Each row of a before or after table is a point. One or more steps were done to the points. Then noise was added and the rows were shuffled. The steps act on columns, c1 being the first. What was done? A step turns or swaps two columns, mirrors them in a line or flattens them onto one, adds a multiple of one to another, or multiplies or shifts one. Angles are multiples of 10 degrees, from the lower column toward the higher: turns from -170 to 170, lines from 10 to 170 but not 90. Use the fewest steps. Two steps may share a column if one is a turn and the other turns, adds or multiplies; they go together, in the order done. Otherwise the lowest column goes first.

Before (13 x 2):
[[ 0.27 -0.50]
 [-0.11  0.00]
 [-0.22 -0.49]
 [-0.67 -0.04]
 [-0.42 -0.03]
 [ 0.42  0.36]
 [-0.77 -0.23]
 [ 0.35  0.27]
 [-0.01 -0.63]
 [ 0.32  0.40]
 [ 0.09 -0.35]
 [ 0.32  0.82]
 [ 0.18 -0.51]]
After (13 x 2):
[[ 0.14  0.59]
 [ 0.11  0.29]
 [ 0.74 -0.32]
 [ 0.53 -0.43]
 [ 0.48  0.26]
 [-0.50 -0.14]
 [-0.76 -0.42]
 [-0.53 -0.01]
 [ 0.03 -0.01]
 [ 0.17  0.48]
 [ 0.32 -0.20]
 [ 0.40  0.47]
 [-0.44 -0.01]]
Steps: turn c1 and c2 by 140 degrees

Before (13 x 4):
[[-0.22 -0.06 -0.51  0.86]
 [-0.22 -0.47 -0.28  0.68]
 [ 0.71  0.28  0.05 -0.38]
 [-0.20  0.48 -0.10 -0.24]
 [ 0.15  0.33 -0.69 -0.28]
 [-0.57  0.14  0.55 -0.33]
 [-0.49  0.55  0.02 -0.04]
 [ 0.44 -0.16 -0.10 -0.51]
 [ 0.67 -0.56  0.15  0.53]
 [ 0.44 -0.18 -0.64  0.00]
 [-0.35  0.38 -0.03 -0.17]
 [ 0.22 -0.19  0.77  0.32]
 [-0.23 -0.01 -0.38  0.36]]
After (13 x 4):
[[-0.33 -0.27 -0.20  0.17]
 [-0.18  0.40 -0.18 -0.05]
 [ 0.52 -0.38  0.29  0.02]
 [ 0.60 -0.69  0.32 -0.24]
 [ 0.04 -0.10  0.02 -0.13]
 [-0.36 -0.76 -0.23  0.29]
 [-0.17  0.39 -0.11  0.18]
 [-0.18  0.41 -0.12  0.30]
 [-0.33  0.32 -0.15  0.49]
 [ 0.56  0.44  0.34  0.04]
 [-0.27  0.35 -0.18  0.18]
 [-0.30 -0.84 -0.21 -0.02]
 [ 0.30  0.35  0.19 -0.42]]
Steps: flatten c1 and c3 onto the line at 30 degrees; turn c2 and c4 by 60 degrees

Before (14 x 8):
[[ 0.30  0.57  0.86 -0.07 -0.31  0.36 -0.30 -0.33]
 [-1.02  0.27 -0.24 -0.27 -0.26  0.44 -0.04  0.41]
 [-0.14 -0.32  0.36  0.52 -0.41  0.37 -0.01  0.56]
 [ 0.13  0.50  0.00 -0.27  0.19 -0.02  0.24 -0.38]
 [-0.32 -0.24  0.02  0.76 -0.31  0.22  0.73  0.06]
 [-0.48  0.56  0.43  0.60  0.54 -0.06 -0.26 -0.66]
 [ 0.01  0.11  0.12 -0.47 -0.46 -0.60  0.58  0.50]
 [ 0.38 -0.08  0.41  0.28  0.16  0.49  0.20 -0.56]
 [ 0.27 -0.14 -0.58 -0.36 -0.02 -0.19  0.84  0.50]
 [-0.19 -0.24  0.72 -0.52  0.54  0.20 -0.03 -0.07]
 [-0.73  0.14 -0.35  0.38  0.69 -0.03  0.20  0.77]
 [ 0.38 -0.51  0.34 -0.08  0.33  0.42 -0.06  0.60]
 [-0.02 -0.37 -0.38 -0.34  0.18  0.09 -0.34  0.24]
 [-0.89 -0.07 -0.60 -0.51  0.63  0.54  0.31 -0.18]]
After (14 x 8):
[[ 0.29 -0.17 -0.77 -0.40 -0.03  0.83  0.23  0.71]
 [ 0.41 -0.51  0.16 -0.12  0.28 -0.04 -0.41  0.77]
 [-0.18 -0.25  0.81 -0.51  0.58 -0.04 -0.17  0.15]
 [-0.98  0.24  0.24 -0.27 -0.26 -0.01 -0.42  0.63]
 [-0.30 -0.23  0.18  0.71 -0.27  0.72 -0.20  0.24]
 [-0.73  0.12  0.05  0.39  0.70  0.17  0.03  1.00]
 [-0.15 -0.31  0.44  0.50 -0.37  0.00 -0.36  0.73]
 [-0.44  0.53  0.68  0.64  0.59 -0.28  0.04 -0.49]
 [-0.05 -0.42 -0.29 -0.42  0.21 -0.32 -0.07  0.43]
 [ 0.40 -0.04  0.21  0.28  0.16  0.23 -0.48 -0.35]
 [ 0.09  0.48 -0.01 -0.27  0.19  0.26  0.04 -0.19]
 [-0.87 -0.11 -0.16 -0.56  0.69  0.30 -0.53  0.05]
 [ 0.32  0.53  0.69 -0.06 -0.34 -0.27 -0.35 -0.11]
 [ 0.00  0.14  0.16 -0.53 -0.41  0.62  0.62  0.72]]
Steps: add -0.5 times c1 to c3; turn c6 and c7 by -90 degrees; shift c8 by 0.20

Before (9 x 12):
[[ 0.02  0.04  0.44 -0.53 -0.34 -0.17  0.34 -0.66  0.72  0.06  0.45  0.55]
 [ 0.62  0.38  0.46 -0.45 -0.07 -0.55 -0.54 -0.38  0.25 -0.11  0.40  0.88]
 [-0.30  0.38 -0.16 -0.37  0.45  0.43 -0.24  0.10 -0.34  0.23  0.22  0.17]
 [-0.17  0.13 -0.23 -0.14  0.06 -0.25  0.19  0.05  0.25 -0.30 -0.07 -0.04]
 [ 0.28  0.22  0.40 -0.70  0.41 -0.04 -0.25 -0.37  0.44 -0.74  0.13  0.75]
 [-0.31  0.73  0.00  0.07 -0.24  0.07 -0.14 -0.36 -0.09  0.23 -0.43 -0.56]
 [ 0.08  0.37  0.56 -0.34 -0.23 -0.36  0.49 -0.24  0.07  0.09 -0.26  0.09]
 [-0.77  0.27 -0.18 -0.23  0.34  0.23 -0.23  0.14  0.13  0.51 -0.40  0.21]
 [-0.47  0.47 -0.02 -0.06 -0.61  0.49 -0.07  0.24 -0.10  0.43 -0.37 -0.02]]
After (9 x 12):
[[ 0.25  0.48  0.77  0.70 -0.57 -0.82  0.25  0.49  0.23 -0.16  0.05 -0.30]
 [-1.56 -0.30 -0.07  0.28  0.55  0.04  0.15  0.11  0.20  0.52 -0.03 -0.06]
 [-0.82 -0.33 -0.34  0.44  0.12  0.11 -0.06  0.25 -0.15  0.31  0.43 -0.01]
 [ 0.49 -0.05  0.45  0.36  0.08 -1.02  0.42  0.43 -0.33 -0.26 -0.34  0.06]
 [ 0.22  0.09  0.53  0.70 -0.36 -1.41 -0.45  0.56 -0.12  0.26  0.23 -0.71]
 [-0.99 -0.48 -0.07  0.04 -0.11  0.17  0.20  0.21 -0.07  0.36 -0.69  0.01]
 [ 0.32 -0.15 -0.06  0.13  0.09 -0.37 -0.05  0.06  0.35 -0.35  0.04  0.09]
 [-0.68 -0.21 -0.03 -0.24  0.19 -1.16  0.02  0.80 -0.08  0.28 -0.49  0.52]
 [ 0.90  0.14  0.57  0.93  0.19 -0.66 -0.70  0.43  0.09 -0.43  0.40 -0.44]]
Steps: turn c7 and c10 by -40 degrees; add -1.5 times c10 to c1; turn c2 and c8 by 130 degrees; add -1.5 times c8 to c6; turn c3 and c9 by -40 degrees; turn c4 and c12 by -160 degrees; turn c5 and c11 by 50 degrees
